Each row is a point. Each table stands for the endless flat space through its points: a line for two points, a plane for three, and so on. Write the one point that lies in both, or say that there is none.
In the rows, 128 means zero.

First:
[[184 124 119 167]
 [152 120 147 155]]
Second:
[[163 118 159 142]
 [154 112 113 185]
 [162 109 160 144]]
They share: [160 121 140 158]

First, 3 rows:
[[104 120 157  99 125 150 100 165]
 [109 101 161  97 130 151 110 159]
 [ 98 150 139  75 113 135  85 186]]
Second (4 x 8):
[[100 143 179 115 167 164 128 164]
 [ 62 141 135 117  86 132  44 153]
 [118 129 191 109 185 180 146 154]
 [ 39 121 126 119 108 106  77 141]]
They share: no point

First:
[[132  99  90 106 175 117  44 126 123 147 117 147]
 [116  89 120  98 161 121  68 108 121 141 115 153]
 [ 85  66 174  81 136 129 104  76 122 128 106 164]
 [129 105  90 116 176 121  51 123 122 146 116 140]]
Second (3 x 12):
[[ 89  77 142 140 180 151  77 114  96 127 122 125]
 [109 109 106 112 164 151  93 106 152 115  90 161]
 [ 94  96 150 129 148 111  89  73  98 158 118 107]]
They share: [100  99 129 123 160 135  89  94 122 134 106 134]

First, 3 rows:
[[132  99 126 155 159  88 125 108 108 157 135 170 164  96 172  82  94 163]
 [114  92 104 143 146 103 120  92 103 156 125 148 148 128 182 100 113 175]
 [195  81 152 146 145  78 100 164 100 135 187 145 186  86 120  87 121 121]]
Second (3 x 18):
[[127  43 111 127 137  95 158 108  97 124 190 110 151 152 157 122 101 164]
 [151  89  84 145 136 120 110 103 112 118 149 139 173 104 131 101 132 178]
 [154 109  93 154 143 116  86 111 115 133 130 161 181  80 142  86 131 170]]
They share: no point

First (3 x 24):
[[143 137  82 143 125 155 130 123  81  82 133 109 154  93 123 147 139 174
  125 130  96 156 140 128]
 [143  77 117 138 170 145 140 113 126 132  53 109 139 168 148 122 129 109
  115  95 171 156  70  88]
 [167 104  90 111 158 130 116 119 111 129  80 115 154 144 127 125 108 136
  103 122 150 174  88 103]]
Second:
[[114  86  84 165 135 153 148 126  89 100 104  98 119 146 158 160 145 154
  152 131 154 147  79 128]
 [142 110 112 145 151 157 140 114 109 104  88 110 151 126 134 128 141 134
  116  99 126 151 115 100]]
They share: [135 104 105 150 147 156 142 117 104 103  92 107 143 131 140 136 142 139
 125 107 133 150 106 107]

First, 3 rows:
[[159 165 152 127  97 164 121 104 141 152 135 115 118 154 123 111 112  98
  165 156 133 138 119 137]
 [135 167 143 129  93 149 106  95 116 153 140 111 122 169 101 119 126  92
  158 131 112 140 123 129]
 [183 147 167 139  85 149 106 119 162 173 120 121 106 145 147 123 100  68
  186 171 148 150  95 137]]
Second (3 x 24):
[[130 167 161 116  91 152 121 101 143 176 152  82  85 156 120 120 127  87
  181 154 138 113  98 152]
 [145 135 163 138  98 177  77 109 127 133 124 140 142 179 133 141  92  93
  170 135 133 175 151  90]
 [137 143 165 130  96 171  89 107 133 147 134 120 122 173 131 137 102  91
  176 141 137 155 135 108]]
They share: [151 163 150 130  93 154 111 102 132 156 135 114 118 160 116 117 117  90
 165 146 125 141 117 133]
